Each row is a point. Two turns around zero, p and q, are shown by what they do to some points. Where does a point land after both, in the order given? Backwards means that the second turn is done in reverse. Each puzzle has new turns, and all numbers are rounded.

Turn p:
[32 12 -5] => [-27  21  -4]
[-23   0  -7] => [23 -5 -6]
[-31 -44 -15] => [45 -5 33]
[-28  16  -5] => [ 22  -8 -23]
[21  5 -1] => [-18  11   1]
[29 12 33] => [-43 -14  -2]
Turn q:
[ 17 -25  -4] => [-11   3 -28]
[-16   7 -17] => [16 16  9]
[-15 -38  17] => [-38  22  -5]
[ -6  22 -25] => [33  5  8]
[20 34 29] => [  1 -46  16]
Where do these land?
p, then q backwards: [20 26 26] => [ 17 -27  27]
q, then p: [-11 -45 -26] => [ 10  23 -47]
q, then p backwards: [-8 18 18] => [  3 -22  15]
q, then p: [ -1   1 -18] => [-12  12  -6]

Turn p:
[-29  23 -18 -10  11 -16] => [ 12  -5  21 -25 -19  24]
[ 13  -1 -15  21  -4 -22] => [  3   2 -14   5  17  28]
[  2  11  15 -31  20 -11] => [-10 -33   7 -22  -6 -10]
[  3   2  18  -3 -39 -12] => [-29  22   5 -12  23  -4]
[-26   4   1  -2  29   6] => [ 19 -16  24   3 -19  -1]
[-2 -3 22 -6 29  9] => [  8 -28  12   8  -3 -21]
[ 57  -2   9  18 -21  64] => [ 18  30 -55  17  19 -58]
[-34 -20 -36 -17  15 -26] => [-11 -11  15   5 -41  43]
[ 16 -13   4  30 -38   8] => [ -8  37 -15  19  28  -3]
Turn q:
[-22  16  -4 -19 -24 -31] => [-21   1  35 -28   9  10]
[  3  25 -18   5   8  16] => [-21 -18 -21   0 -10   2]
[-36 -12  -5  14 -23 -21] => [  1  21  17 -16  11  39]
[ -8 -12  12  -8 -20  19] => [ 10  17 -12 -19  15  -7]
[ 48 -13  11  15   9  16] => [ 24   5 -18  20 -31 -28]
[ 0  9 36 49 28 -4] => [-15  35  -8  54 -10   6]
[10 -5 17  1 21 19] => [  7   2 -17  22   7 -19]
[  5  -9 -50 -55   0 -13] => [ 17 -61  23 -34   8  -2]
Where do these land?
q, then p: [  0 -21  34  20  32 -23] => [36  2  3  9 47 -2]
p, then q: [ 23  24   2   8 -49  13] => [-40 -43  14   6   4  -4]
q, then p: [  6  -5 -19 -38  26  24] => [-18 -26 -16  35 -12  23]
p, then q backwards: [  4  50   9  11 -24   0] => [-21 -22  14 -25 -38   9]
q, then p: [  3   5 -36 -44  19   3] => [-34 -22  -3  42 -17   2]
p, then q backwards: [ 22 -12 -11  47 -19 -16] => [-42 -19  16  22  20  17]
p, then q: [-18 -20   7 -16 -19  -6] => [-19  22   1  -6  20  12]
p, then q: [-7 -8 10 28 23 -2] => [ 15  15 -10  26 -17  -5]
p, then q: [-32 -13   5 -15  10   8] => [  0  37   9 -11   1  -3]

Turn p:
[ -4 -10 -30  30   7 -32  -6 -15 -33] => [  7 -13  16 -13 -47  14  27 -24   2]
[-17  21  21  21 -18  16 -19  17  16] => [-33  19   5  31  14   7  -3   2  20]
[  5   2   6 -32  -9   1  49   4  44] => [ 25  -4 -45   8  26 -15 -43  -5  -4]
[ 26   4  39  11 -24  17  -7  25   2] => [-5 21 -3 29  7 15 -6 46 10]
[  9  17  43  -8  -4  -7 -34  33  21] => [-21  39   0  24  28  29  -5  19 -21]
[ 23  10 -20   5  -6   5 -25 -15   3] => [-14  -1  23   4 -23 -14 -11   7 -18]
[-23   0 -26  -2 -10 -15 -15  -9 -52] => [  1 -39  37 -10 -11  22  25 -18   5]
[  9 -10  -2  -6  14  11  -8 -46 -12] => [-17 -22  -2 -31 -15 -21  10  14 -14]
[  6  16   6 -21  33  11  58  -4  26] => [ 21  11 -38 -37  19 -17 -43  -5  13]
[ -4 -12 -10 -19  18  19  27  32  20] => [ 36  19  -6  -3  32 -22 -10  -8   9]
[-29 -38 -27  22  -1 -26 -20 -21 -33] => [  1 -28  12  -2 -30   2  58 -29  -3]
Turn q:
[ 24 -29 -18  20   2  11 -29 -15  20] => [ -7  -5 -18  25  31  15  -5  27  27]
[-22 -34  35 -11 -24  -5 -12 -28  14] => [ 35 -25  11 -12  -5  18 -25  40  -6]
[ 23 -44  -6  33   7  -6   2  10   6] => [17 -2  6 49 24  7 -3 -1 21]
[14 68 50 -1  4 -1  2 21 -9] => [-17 -15  -3 -18 -51  24  50 -31 -22]
[-14  32 -14   3 -21  12  16  19 -12] => [ -6  -7 -13 -21 -14 -27   1 -34   4]
[-27  38  -3 -10  11 -20   0  19   1] => [-32   4  21 -21 -24  -4  -7 -23 -10]
[ 26 -10 -13 -10 -20 -17   3  -6  -7] => [  8  14 -17  22 -15 -16  -4  17   3]
[-25  26  -1 -23  22  14  -6  19 -33] => [ -9  30   1 -39  -3  10  -1 -34 -15]
[ 33 -38 -12  -3   1  13  19  17  41] => [  1 -19 -17  52  34  -9  -9   6 -23]
[-33  -8 -18   2  18   0   6 -56 -22] => [ 11  26  30 -39  24 -19   3  30  20]
Where do these land?
p, then q: [-31  10   5  30 -33 -17 -35  -8  12] => [ 21 -32  28 -29  19 -17   0  -4  32]
q, then p: [-12  26 -44 -13 -18 -24  22  24  33] => [-22 -22  -5  16  -9  34  41 -40 -16]
p, then q: [ 32  -7  11  12   8 -23 -29 -35 -19] => [ 36   1 -21 -19 -19 -21 -22 -30  -8]
q, then p: [  5 -32 -11 -35 -11  -7  26 -19 -30] => [  8  18  28  -5 -24  40 -28  10 -16]
q, then p: [  6 -23  12  25   5  22  -3  -6  10] => [ 14  25  -9 -14  -5 -26   7  10   3]
p, then q: [-24  26  23   9  17 -15  18 -23   1] => [-16   3  -8 -31  25 -14 -26  17  -9]
q, then p backwards: [ 21   4  24  17 -44  33 -19  28  -8] => [-20 -17   5   8 -18 -41  50 -16  -3]
q, then p: [ -8  12   9   5  23 -22  -2  31  22] => [-31 -16 -12   1   7   0  28   9  23]
p, then q: [-33   9 -28 -23   1  15  33  21 -14] => [-10   2   8  23  21  27  15  45 -18]
q, then p: [ 28 -21   5   0  26  44  13   0 -38] => [ 13  10   5 -51 -25 -14 -40   4  11]
p, then q: [ 17  -6  -8 -27  26  -6 -25 -14  32] => [  7  47   9 -19 -29   0   4  -8   8]
